Each row is a point. To make a cloud, some directions were put in groups of two or more. Within a group, all points are equally far from the middle, so they leave a hole (a ring in 2 directions, a hollow ball in 3). The other directions are filled evenly. Then the cloud was stretched, turned, moved and blurred a little. How many holes are there, and how many directions does each take, smallest first?

Cloud (22 x 3):
27,21,15
-11,-30,-18
-17,10,-4
-33,-9,-8
26,-1,-29
-49,10,-19
5,10,6
-5,34,27
43,53,26
-5,-10,1
2,-4,60
20,-15,14
43,12,-14
54,19,28
43,-33,20
30,1,-48
-21,-17,20
10,38,-34
10,15,-33
-28,-3,-19
-26,4,30
-20,-17,-3
Holes: 0

Cloud (30 x 4):
-25,-50,-25,-8
-30,19,22,-27
-43,15,11,-29
43,-4,1,11
10,44,-13,33
-25,44,3,26
-23,-33,30,3
4,41,14,-23
-3,28,24,-27
4,45,3,33
-43,-12,2,-37
3,46,5,31
18,-35,-34,6
-39,-46,-4,1
37,-19,-4,24
-20,53,-15,9
31,-1,-3,-30
-1,-48,-22,20
41,26,-2,6
27,-20,19,-13
33,-5,22,-6
-60,-17,-2,-8
-2,35,-52,-8
-52,-7,-35,19
-46,-23,14,-18
8,10,-56,12
-3,27,-16,48
-40,-28,-9,37
-26,-22,28,31
-32,-4,-53,-32
Holes: 1 (4)

Cloud (74 x 8):
20,18,-25,8,-7,18,24,-36
-9,-52,-4,17,16,10,-13,15
-23,-23,0,19,15,-7,-57,11
12,-6,5,36,4,-26,-4,-40
23,20,-16,-41,12,-19,23,0
-33,24,5,-2,22,9,25,-15
1,-21,12,13,41,-26,-8,33
8,-30,-46,19,5,-5,-18,29
-9,8,-42,51,-9,9,-7,-10
-19,-17,-9,-27,39,-16,-25,21
25,-1,2,-29,42,-11,20,-8
-24,28,1,-1,-8,0,22,36
-35,-20,-18,5,12,-4,-33,-33
-30,17,11,-21,-24,-4,15,6
0,-24,5,-21,-19,26,-40,7
-19,17,18,20,-10,2,4,-38
1,4,-33,27,26,14,-22,-39
-24,-31,-9,26,3,27,-37,-9
31,-15,-34,-14,25,19,-32,22
16,57,-19,1,-7,-19,12,7
-1,17,5,49,-2,-17,-43,16
-24,30,21,-8,3,-33,-33,17
-17,43,-26,-4,4,-28,20,-21
23,13,4,24,34,-19,36,8
48,-4,-13,30,6,13,20,17
-5,-5,-5,-4,-16,-58,-22,6
27,-5,-32,44,29,-28,-6,3
27,-3,0,-9,-19,34,-4,-31
0,8,28,-12,-27,7,7,24
-21,-5,6,-16,35,6,14,30
29,-8,1,-39,12,-27,-30,12
16,34,-30,-20,40,18,0,-11
20,34,-10,-2,49,11,-31,-9
-11,15,15,28,-5,-22,-38,40
15,20,0,18,15,47,13,-12
-14,-14,0,-3,35,-13,-58,2
53,-17,-3,-19,13,-25,-12,1
-12,3,3,-7,-24,-48,-11,-17
-9,41,-25,2,15,-35,-7,40
-39,-12,-15,11,-2,21,27,-3
-25,10,-24,9,25,-28,16,39
21,-15,-12,31,47,13,-30,15
-30,-14,16,-27,-18,-4,2,-1
15,20,-7,0,0,6,12,-50
33,-10,-36,20,30,-25,20,1
25,27,-19,16,-35,8,12,3
20,-25,15,-17,8,8,21,-27
21,39,-12,35,21,24,4,-14
21,-2,-25,8,-26,33,-27,17
7,-4,-16,-3,44,2,-51,-17
-29,16,-60,10,12,-17,-21,11
-18,-30,-20,37,36,3,3,-6
5,-18,-26,1,29,-25,-32,-34
-17,-7,20,-1,-18,-27,-31,33
-20,24,11,-14,-36,8,-5,-9
-27,26,23,-1,-12,0,-6,-27
-15,-2,-12,-13,-35,-34,16,-2
-36,11,-25,-23,20,-16,22,4
-37,14,-2,44,-11,-3,-36,10
12,-27,9,-14,14,1,-39,39
33,0,-36,20,-9,-10,23,-25
1,-14,-14,37,-6,30,1,35
-9,2,4,6,0,55,-32,9
42,23,-20,7,19,-6,-46,12
-36,-27,-13,4,-11,-12,-13,35
-23,-39,5,13,20,24,-3,17
24,10,10,-39,11,4,3,-29
8,-6,4,-3,28,-42,-11,42
25,12,-20,1,41,-39,-4,-24
27,-45,-33,14,9,3,1,4
6,9,-27,27,16,52,0,1
-15,30,-24,-6,23,14,-46,-22
-11,-1,17,23,42,6,8,33
-9,-15,-14,-30,-16,-15,5,-35
Holes: 1 (8)

Cloud (95 x 9):
-15,-14,-2,34,-10,28,7,-35,9
-8,8,26,16,-32,20,24,-2,15
14,10,-4,-27,-17,-34,15,-10,-24
-15,33,-15,-25,-14,-34,-20,1,3
4,-5,-3,11,32,-7,3,17,-2
-16,20,-19,-30,-9,2,12,-15,-7
-1,9,7,28,-14,0,-15,26,3
8,10,8,-2,-27,-22,11,-9,1
-8,-11,24,18,-15,-6,20,-2,0
15,-18,8,6,-16,39,24,-5,-6
-21,11,36,-4,-28,14,-7,-3,18
10,-11,17,0,35,-2,10,-28,-15
6,23,19,-11,-22,-4,19,4,9
39,15,25,17,-2,-13,-21,-11,2
-27,36,-17,2,-5,23,13,-37,15
-9,15,-9,13,-17,37,16,10,13
19,-1,4,-26,1,-39,13,3,-40
-22,-8,17,19,-13,-13,36,-27,36
-20,-8,-30,26,-6,18,30,-44,-14
9,-7,-5,-18,-16,-9,-24,4,-14
3,-22,24,-5,8,3,17,18,3
-11,-2,-15,-3,8,12,-18,5,29
-16,5,17,-8,24,-21,3,4,19
6,-4,18,8,-21,-2,-15,34,3
44,-20,-9,-20,-9,7,-22,-4,8
-6,23,23,-4,20,31,-17,-8,-14
-6,-1,23,2,11,21,-12,33,-7
9,3,43,-16,-1,-2,-1,12,7
15,25,-8,33,26,18,-1,7,20
27,-26,12,31,18,4,31,-24,10
38,-13,7,2,-9,20,-20,18,-22
-17,-13,26,-24,-23,18,13,-15,-5
-3,12,3,11,-11,-25,16,-20,6
8,31,5,-21,-3,1,20,-3,-7
31,-24,13,-8,14,10,14,-15,1
10,-23,23,-25,15,-6,36,-17,18
-6,-11,31,5,5,-1,24,-27,6
-2,-27,-3,5,-30,-20,-29,-10,22
-3,-8,-12,38,-16,43,-2,-7,40
44,-16,-17,28,-17,4,-5,27,-14
13,12,8,-34,-4,16,-6,-27,7
33,29,1,29,0,18,-8,25,-29
10,21,-24,-16,24,15,-1,-9,2
0,4,-27,-3,23,25,38,-14,6
-29,-3,27,-16,-29,-28,23,14,-21
-2,25,-20,-2,0,12,16,25,14
8,30,0,-20,-11,19,-1,14,-40
-15,-13,22,34,-10,9,23,5,-1
-11,-21,-35,31,3,-15,-13,10,-9
-21,-25,-22,10,4,-24,9,15,1
24,7,38,-34,-23,29,20,-2,3
19,-18,11,-33,12,6,28,-28,2
-1,-21,19,26,-27,-3,-9,23,-17
22,12,-7,25,-17,40,0,2,18
-7,-27,-16,24,-16,27,-16,24,-3
-24,2,8,1,5,2,40,-17,30
-17,-17,39,-10,-16,-5,19,-7,1
31,-19,-11,15,6,23,10,9,10
10,-22,19,-3,8,15,4,-32,-13
27,-32,-1,-19,-22,12,-10,0,27
-7,-41,0,8,3,-21,23,29,-7
22,-21,5,15,25,0,16,-37,1
-5,-19,21,12,4,3,-1,-22,5
-11,0,32,9,14,-2,24,-14,6
-9,9,-3,4,12,24,30,-4,14
-16,13,28,27,21,-9,15,28,8
-17,-8,16,20,-5,-7,60,10,-27
25,-10,-5,7,-13,32,42,22,-17
-14,-6,30,23,7,-23,-9,4,7
-15,33,-35,8,2,17,23,-13,-21
-8,-5,2,-16,41,-21,-11,10,-17
-24,25,9,17,3,11,47,8,-28
-23,-10,12,2,-8,42,-1,-4,15
-4,14,16,34,29,45,15,17,20
22,-10,32,-28,-27,-20,21,-8,-30
-24,-10,36,1,15,-11,6,-6,10
32,-5,19,31,19,-20,26,10,8
16,-21,0,-8,-1,4,0,31,-24
1,26,8,0,19,15,32,2,-10
27,40,-16,-1,-5,-32,-20,13,-11
-22,19,27,7,-11,4,-13,-16,21
-1,9,20,-8,4,24,1,30,-4
-15,-20,-9,-10,3,-27,18,-51,4
29,-8,-28,-6,-26,5,-1,30,-8
3,-5,-3,-1,11,28,-30,-11,-15
-34,-14,13,1,-7,0,-8,14,-29
21,31,-5,9,-29,10,13,-29,11
40,16,12,-37,2,4,-24,-8,-1
2,-15,4,-5,26,22,-8,31,-35
-11,4,27,-7,6,11,16,15,3
-6,-28,17,4,18,10,-4,-9,1
20,30,-8,11,9,-21,0,0,8
-15,-21,-18,12,-18,-32,29,-8,11
-5,-16,-21,32,-12,-7,41,-3,10
11,-22,12,39,3,-26,13,24,-3
Holes: 0

Cloud (106 x 9):
-15,12,20,-23,-25,16,14,-13,22
14,16,-21,22,-21,-14,8,33,8
12,13,-22,0,1,35,-26,-1,-2
-3,12,22,2,-6,-46,8,15,16
38,-15,-9,-27,-4,15,22,-24,27
12,-16,31,-20,-1,-5,-34,26,-6
17,7,10,36,7,-23,-21,8,18
-5,7,0,5,-19,9,-16,-51,-4
4,-26,-5,15,-26,-3,2,-5,-25
17,-15,11,-24,-34,15,-4,32,-6
24,-7,0,31,31,6,-17,16,-7
36,7,-47,-13,8,-6,0,-1,-15
-13,27,2,-9,-26,-2,0,-23,13
28,-19,17,-19,-5,2,-12,-13,48
41,18,-32,-14,-1,16,23,-3,26
11,11,-36,-4,11,9,26,12,7
22,-7,8,-23,17,-31,-6,39,29
-7,-7,-30,-1,6,-28,-18,-22,-1
39,-18,5,-1,34,43,2,8,9
29,-37,10,-19,-29,10,8,43,5
5,-23,-34,-21,8,28,7,9,6
14,-15,-36,-19,19,-29,-14,5,-6
18,-35,40,-20,18,38,-11,3,-22
27,7,-25,-19,0,-29,-25,-8,3
19,40,6,22,-14,10,-1,-26,5
46,13,1,-15,22,41,1,5,3
38,-43,1,-14,3,27,2,20,-18
27,-1,-9,-14,22,29,33,-1,46
22,-1,-14,-9,29,22,26,27,29
51,-18,-11,-6,21,26,7,19,-21
48,2,-5,2,18,43,-2,9,9
30,11,12,-17,-12,-10,-23,39,13
2,-18,-5,12,-47,-10,14,13,11
2,24,-11,18,-9,-30,-31,-11,12
9,-22,8,7,-13,7,40,21,-3
-6,-19,3,6,10,43,-9,-3,-7
-9,-24,25,-25,-7,28,28,10,0
41,-40,-20,-16,8,9,20,10,-8
24,-13,16,-31,28,-5,26,36,10
29,-20,-10,-11,41,-2,16,7,16
-16,8,33,7,4,10,-33,-8,2
18,-44,4,-11,8,-20,-15,9,37
33,-28,-12,-2,17,-23,2,-10,24
27,-10,-17,-7,26,4,8,45,13
37,0,-11,30,-3,14,-9,15,11
5,-19,-3,9,-13,36,17,14,21
33,-26,33,-12,22,32,-24,-12,12
18,-45,19,-18,21,-2,-15,8,29
19,11,47,-14,9,8,6,34,12
28,-16,-30,17,-3,21,8,-17,-4
17,-1,10,-40,-5,24,-12,-9,27
8,5,-1,16,30,9,-24,22,-3
20,5,26,40,3,5,-27,-16,19
5,2,-7,-20,27,23,-1,29,31
-18,12,31,-21,0,3,0,-14,9
-6,-24,17,-47,8,6,19,5,-3
43,-21,14,1,11,-20,-19,-6,18
16,0,10,25,37,-3,-21,7,11
14,-31,-12,-21,2,4,-14,50,15
8,-2,22,-6,-9,-42,-8,41,-8
29,-7,32,-3,19,-7,-12,36,-24
-16,17,21,6,6,-14,-18,8,31
4,6,40,9,19,0,13,-17,12
25,13,7,25,-28,-12,5,-16,-13
12,-3,2,-24,-49,-15,-2,19,2
20,-7,4,20,-32,-21,23,22,-4
29,0,6,-11,16,-26,-33,19,3
23,-11,6,-36,-9,41,-6,4,10
37,-24,0,-12,-20,-7,-15,-24,-14
14,-10,13,1,1,11,41,16,-14
23,-53,2,-16,20,-18,-23,-10,-18
6,-23,7,16,0,-8,-38,-7,30
39,-22,30,-10,13,42,8,11,-21
5,5,16,5,17,20,33,11,0
18,-15,8,-28,8,-6,0,60,-7
-3,3,-3,-21,-34,11,13,-2,-16
-4,-7,27,-25,-25,-9,5,-21,17
0,34,2,-10,-16,-12,18,-17,3
16,-12,1,-16,7,-20,-42,9,16
48,4,10,-18,-13,31,23,16,10
29,18,2,15,24,43,-4,-7,16
24,-27,1,-33,6,47,3,8,9
28,8,-39,-26,-8,-11,-13,-9,-7
-1,-17,-23,8,-15,14,1,-20,-23
19,36,32,4,-18,-4,-12,0,-1
-13,3,-24,-10,3,15,12,-8,-16
49,-9,3,-1,-12,-23,-5,-5,-10
5,34,27,15,10,-4,-10,-30,8
14,-20,-18,13,21,3,22,-17,2
3,-32,-17,-32,18,-23,-6,17,21
7,5,23,9,7,-38,4,-6,-9
17,32,12,-32,-19,-2,17,-1,13
-2,-14,32,3,-14,-12,-34,19,-25
20,-17,14,-21,-13,-13,-34,1,17
2,12,11,18,-11,-48,5,16,16
38,-24,43,1,12,13,-7,26,-7
11,-2,-20,-3,25,5,26,30,22
46,8,22,-12,5,17,-3,-37,-4
3,-8,-15,20,-15,0,-40,3,-8
50,11,-6,-19,-6,19,17,-11,-1
40,26,17,-4,-19,6,-4,8,-12
22,-24,36,-4,16,-20,3,-20,-12
0,-30,-5,14,-9,-1,-22,28,20
9,-5,-3,-28,23,36,-13,12,23
24,-3,20,-16,5,2,5,55,-16
-5,34,12,-13,-35,0,2,-5,14
Holes: 3 (2, 2, 4)

Cloud (98 x 9):
22,7,36,-18,-1,3,6,36,-25
29,12,-8,-10,46,-1,16,-44,-4
16,32,-14,37,-6,2,8,20,-42
21,11,8,-28,-42,1,-1,-36,-9
-16,21,21,15,-37,7,-14,-12,12
-2,-25,4,51,10,-11,31,-35,4
51,3,22,-4,19,-13,4,15,2
13,-6,22,24,-43,8,-8,15,-10
-25,5,15,40,30,3,-1,4,24
36,32,-17,-11,10,-26,36,21,-40
27,-14,-3,-35,24,-35,7,3,-8
30,6,18,36,-7,3,43,-13,16
2,8,-13,33,32,6,-2,33,4
28,8,-22,3,55,25,8,-18,5
39,20,-25,-14,33,-23,33,-5,-6
2,-16,13,11,-40,-19,11,12,-31
-11,-11,31,13,27,9,7,-24,57
48,7,-6,3,5,30,-31,-1,-5
47,0,-31,11,38,17,22,-33,6
7,-20,-13,0,-5,-47,4,38,-1
-20,-5,25,24,16,-41,36,1,51
-7,-15,-20,-10,0,13,-3,-2,-22
8,-7,26,39,-8,4,5,-13,-37
4,-11,0,39,23,-49,-18,15,-18
5,-23,6,40,13,-3,19,-8,-19
32,22,-5,-49,-5,-6,-7,16,-3
-6,16,36,-18,6,-28,-3,-44,29
30,0,-15,39,-22,-10,4,1,42
11,28,4,0,20,-8,27,-16,-26
19,15,52,36,5,-39,-2,-3,-7
20,1,-34,10,27,-14,32,2,21
-11,-3,11,9,5,-21,39,-41,11
20,0,45,4,29,-21,2,-37,1
-4,4,21,34,-25,18,-26,-20,5
51,7,19,49,-14,-16,2,14,-17
47,12,15,4,32,-9,-19,24,-19
-17,-6,13,27,-26,19,-13,-12,-33
15,-21,36,-11,-11,11,27,-27,28
14,-14,33,28,32,-5,27,9,-5
-22,47,14,24,-14,-5,-4,-11,14
-15,-20,-12,28,-14,-5,2,5,17
59,11,2,6,-10,4,11,31,-44
4,-23,-8,15,22,-9,30,-49,7
26,5,4,55,-7,9,2,-39,-26
-31,43,4,33,-22,-30,-12,23,0
51,49,-1,26,-12,13,23,13,-23
17,-9,35,-2,33,-25,14,-54,10
54,10,6,-17,32,21,15,-7,8
-24,15,8,10,-11,-33,24,-5,-37
-24,-25,-2,17,41,-33,-21,-5,2
29,-4,13,-16,-15,11,19,-31,-42
58,-5,-10,-17,10,22,47,2,-17
5,10,-9,-15,-8,9,-6,2,26
-6,-1,28,27,40,8,16,7,-13
20,21,-6,57,-26,5,-3,4,5
23,16,-10,22,1,-14,-24,37,-35
38,25,-7,5,-2,22,15,-33,23
-25,8,36,8,6,-28,-10,5,44
12,34,25,26,25,12,-13,-10,-25
22,0,-29,-22,-23,17,16,-3,25
15,-26,32,-23,13,-10,4,27,7
32,19,-20,51,27,-20,-19,15,4
-13,44,-13,20,-10,-7,16,-15,-6
5,7,17,38,-42,-1,11,19,27
5,27,-13,36,31,-15,2,23,9
13,9,-7,37,39,4,-12,12,3
27,24,-11,28,2,2,-30,-26,20
18,22,-2,15,43,15,-30,-20,24
11,-19,38,17,-8,-1,14,37,35
-16,-15,9,25,-5,23,14,52,-36
30,-13,31,33,-7,-36,-15,8,4
-1,-26,-16,15,9,-54,36,3,38
21,20,21,17,4,-9,-45,-17,-6
-3,6,-9,38,-3,26,21,47,-5
31,-9,15,-7,9,-47,21,-17,30
-24,13,-13,-14,12,-8,28,8,-1
33,7,17,-6,-5,-24,-20,7,0
3,38,-12,22,-31,-31,-27,10,-38
42,23,-13,12,-20,24,-9,21,7
6,-1,-16,-1,15,6,33,18,38
5,31,8,21,27,-3,27,34,7
16,-35,-5,-7,-27,-19,25,-20,28
3,-8,7,-9,-11,-34,-10,-7,20
48,-10,5,14,-27,-18,44,-6,-26
32,12,32,-2,-21,-21,6,-2,-13
-18,-25,-2,35,4,-5,27,-48,9
18,33,13,32,-17,22,21,-7,7
-2,16,-12,-3,-39,-31,33,-1,11
18,3,36,34,-29,-10,-11,2,-26
37,60,10,15,-18,15,-4,-16,-9
18,-8,14,32,-2,-4,41,8,-28
13,5,-15,38,1,6,-33,-51,-16
35,-2,7,23,8,-3,26,-2,-30
39,58,17,13,-15,11,2,-16,-15
3,11,26,23,52,-23,25,38,-1
-19,-29,25,26,-39,-45,16,20,-2
11,-16,35,36,46,-35,5,34,-12
21,-22,18,-31,32,-1,17,21,-22
Holes: 1 (4)
